Rows are points. Each copy is the shape, with its points in the same order, turned, moved and blurred by noise. Is it also mirrored, or only turned?
In the rows, zero is written as 128.

Shape:
[[146 115]
 [159 122]
 [115  95]
 [ 49 128]
 [137 167]]
Copy 1:
[[101 117]
 [ 88 127]
 [118  82]
 [197  83]
 [132 156]]
Copy 1 is: mirrored
Copy 2:
[[134 150]
 [122 156]
 [169 135]
 [144  58]
 [ 97 122]]
Copy 2 is: only turned

Shape (7 x 4):
[[171 112 115 154]
 [ 88 171 135  82]
 [189 117 137 107]
 [167  88 107 183]
 [116 143 130 187]
 [110  96 144 121]
 [146 122 148 155]]
Copy 1:
[[137  91  76 134]
 [126 155 185 135]
 [ 93 104  89 101]
 [162  87  50 140]
 [156 121  98 190]
 [155 159 104 117]
 [129 128  84 153]]
Copy 1 is: only turned
Copy 2:
[[164 178 146  97]
 [ 94  86 144 161]
 [133 162 176  76]
 [194 181 129  98]
 [158 164  91 142]
 [155  98 124 101]
 [143 153 113 100]]
Copy 2 is: mirrored

Shape, 12 rows:
[[107  71 125 120 156 112 174 168]
 [142 108  96 113 125 151  86 140]
 [ 84 120  88 147 168  96 148  85]
 [128 128  85 142 115 166 115  88]
 [115 163 106  52 126  86  72 115]
 [140 124 138 111  63 141 109  70]
 [118 166 109  98 136 126 112 155]
 [156 182 144 100 204 129 113 126]
 [123 117 175 145 118 155  81 159]
 [177 205 120 133 137 150  90 153]
 [ 93 151 176 129  78 181 114 130]
 [114 127  77 165 138  92 132 104]]
Copy 1 (12 x 8):
[[134 130 141 159  87 125 130  56]
 [ 78  95 130 130 108 149 136 146]
 [198 116  94 127 105 147 111 130]
 [115 105 124  84 110 169  95 157]
 [113  74  74 133 171 160 194 150]
 [114  86 153  85 179 172 106 143]
 [ 99 134  90 120 125 155 173 130]
 [ 98 144  55 132 144  74 134 148]
 [ 90 116 174  84 116 102 165 139]
 [ 58 180 103 105 142 130 160 181]
 [ 94 122 151  29 144 144 146 112]
 [174 137 123 140 106 165 122 158]]
Copy 1 is: only turned
Copy 2, 12 rows:
[[134 109  68 200 134 168 156 133]
 [135 109  80  89 147 147 157 103]
 [185  88 130 146 146 177 152 191]
 [164 105 117  90 161 108 137 140]
 [ 95  81 146  83 177 216 135 110]
 [146 131 158 111 196 116 124  88]
 [ 91 109 103 102 138 174 127 142]
 [ 73 101 150 105  92 158 191 155]
 [131 158 110 119  93 143 122  78]
 [ 72 153 115  53 119 137 152 146]
 [122 142 135 124 116 112  66  95]
 [177 128 114 120 164 172 156 182]]
Copy 2 is: mirrored
Copy 3, 12 rows:
[[115 137 115 129 126 180  76  72]
 [129 120 150  70 122 143 130 143]
 [176 146 168 148 147 104  71 106]
 [170 142 173  82 122 102 139 114]
 [115 139 169 146 111 132 119 218]
 [143 119 185 129 100 124 195 118]
 [119 170 120 112 129 128 118 166]
 [198 152  77 124 126 145 115 183]
 [133 136 129  95 180 181 172 127]
 [149 147  79  80 144  97 167 185]
 [134 184 150 113 150 155 212 112]
 [146 120 154 129 149  83  93 106]]
Copy 3 is: mirrored
